Rows are points. The window is the flat piece filled in between its corners: a triangle in 3 columns, a solid with four corners in 4, and so on. A path goes straight from each point to the next, and from the last back to the first. After which points does the path pass through the window?

Window:
[[-2.82  0.12  3.64 -1.05]
 [-2.40 -2.50 -0.16  0.00]
 [ 3.59 -1.00  0.38 -0.65]
 [ 1.44  0.22 -0.23 -1.24]]
Path:
(1): [-1.75 -2.24  1.58 -1.19]
(2): [-1.63 -1.66  1.16  0.85]
(3): [-1.63  0.74  1.55  1.44]
(4): [-2.21 -1.00  1.39 -4.01]
(5): [-0.25 -0.60  2.19 -1.69]
(6): [-0.95  0.44  1.47  0.87]
(7): [-0.78 -0.51  1.50  0.28]
(8): [-1.02 -2.24  0.89 -2.58]
(9): [ 3.07 -1.21 -0.23 -3.82]
(10): [ 2.98 -0.70  1.03  2.12]
(11): [1.15 0.48 0.83 1.62]
(12): [ 1.53 -1.55  1.38 -2.16]
(13): [-1.93 -1.08  2.73 -2.32]
(14): [-1.76  0.98  2.85  0.26]
(15): [0.49 0.81 1.97 1.77]
(16): [ 0.22 -0.12  2.98 -3.64]
Through the window after points: 5, 7, 9, 11, 13

Window, 6 rows:
[[-0.57 -2.49  1.90 -0.02  0.22 -2.51]
 [-0.70  2.52 -2.64 -1.98  0.89  0.17]
 [-0.34 -1.68 -2.78  0.13 -0.91 -1.17]
 [ 0.85 -3.64 -2.30 -2.23 -3.37 -4.91]
 [-3.33  2.05 -1.06 -0.65 -2.29  2.34]
 [ 2.18  1.54 -1.78 -1.97  0.80  1.77]]
Path:
(1): [-0.24  0.13 -1.48  0.53 -1.85 -0.39]
(2): [ 0.40  1.22 -2.95  0.48 -1.05 -1.45]
(3): [-1.38 -1.54 -1.72 -3.02  0.26 -0.20]
(4): [ 0.43 -1.30 -1.63 -3.58  0.31  1.84]
(5): [ 2.13  2.17 -1.42 -0.63  0.52  0.54]
(6): [-0.01  3.17 -0.92 -0.22 -2.00 -1.83]
(7): [-0.62 -0.48 -2.45 -2.30  0.43 -0.51]
(8): [-1.86  1.29 -3.06 -2.79 -0.59  2.38]
(9): [-0.13  2.78 -1.10  0.52 -2.20  0.04]
(10): [ 1.56 -0.12 -0.33  0.41 -0.88 -1.91]
(11): [ 0.41 -0.89 -1.08 -2.16 -0.01 -0.34]
(12): [-1.69 -3.12 -3.58 -2.07  1.21  0.43]
(13): [ 0.65  2.05 -0.61  0.95 -2.22 -2.06]
(14): [ 1.36  2.55 -1.91  0.64 -1.13 -1.29]
(15): [-1.38  0.25 -1.59 -2.36  1.58  2.75]
(16): [-1.34 -1.91 -2.80 -2.02 -0.93 -1.17]
Through the window after points: 2, 4, 6, 10, 12, 16

Window:
[[ 2.28  2.33  0.81 -4.96  0.78 -1.28  1.63 -1.91]
 [-0.64 -1.57  0.57  0.53  1.60 -0.29  1.11 -3.38]
 [ 2.51  2.11 -1.90 -1.46  2.79 -0.76  3.02 -1.71]
 [ 1.68  0.84  0.81 -5.79  2.06  0.19  2.20  2.58]
 [-1.94  0.24 -2.45  2.61 -0.72  1.04 -2.51  0.72]
 [-1.41  1.25  0.40  2.41 -0.58  2.47  0.35 -0.32]
 [ 2.70 -0.75  1.45  0.45  0.20 -2.35  2.43 -2.16]
 [-2.18 -0.69 -2.66  0.46 -2.71  3.00  0.22  0.95]]
Path:
(1): [-1.35  0.55  0.89 -1.89 -0.93 -1.99  4.28 -0.80]
(2): [-3.01  2.64  1.00 -0.63 -0.68 -0.44  2.30  1.66]
(3): [ 2.01  0.47 -1.47 -1.05  0.95  1.27  0.21 -0.06]
(4): [ 0.90 -0.56  0.55  1.50 -1.18  2.70 -1.83 -1.89]
(5): [-1.87  1.75 -1.08  0.31  0.40  0.38  1.57  1.11]
(6): [ 0.87  0.36 -0.01 -1.56 -0.04 -3.02  2.48 -0.07]
(7): [ 1.65 -0.15  0.51 -0.67  1.51  2.74 -0.05 -0.33]
(8): [ 3.27 -0.30  0.22 -1.17  1.84  1.28  0.29 -0.77]
Through the window after points: 4, 6
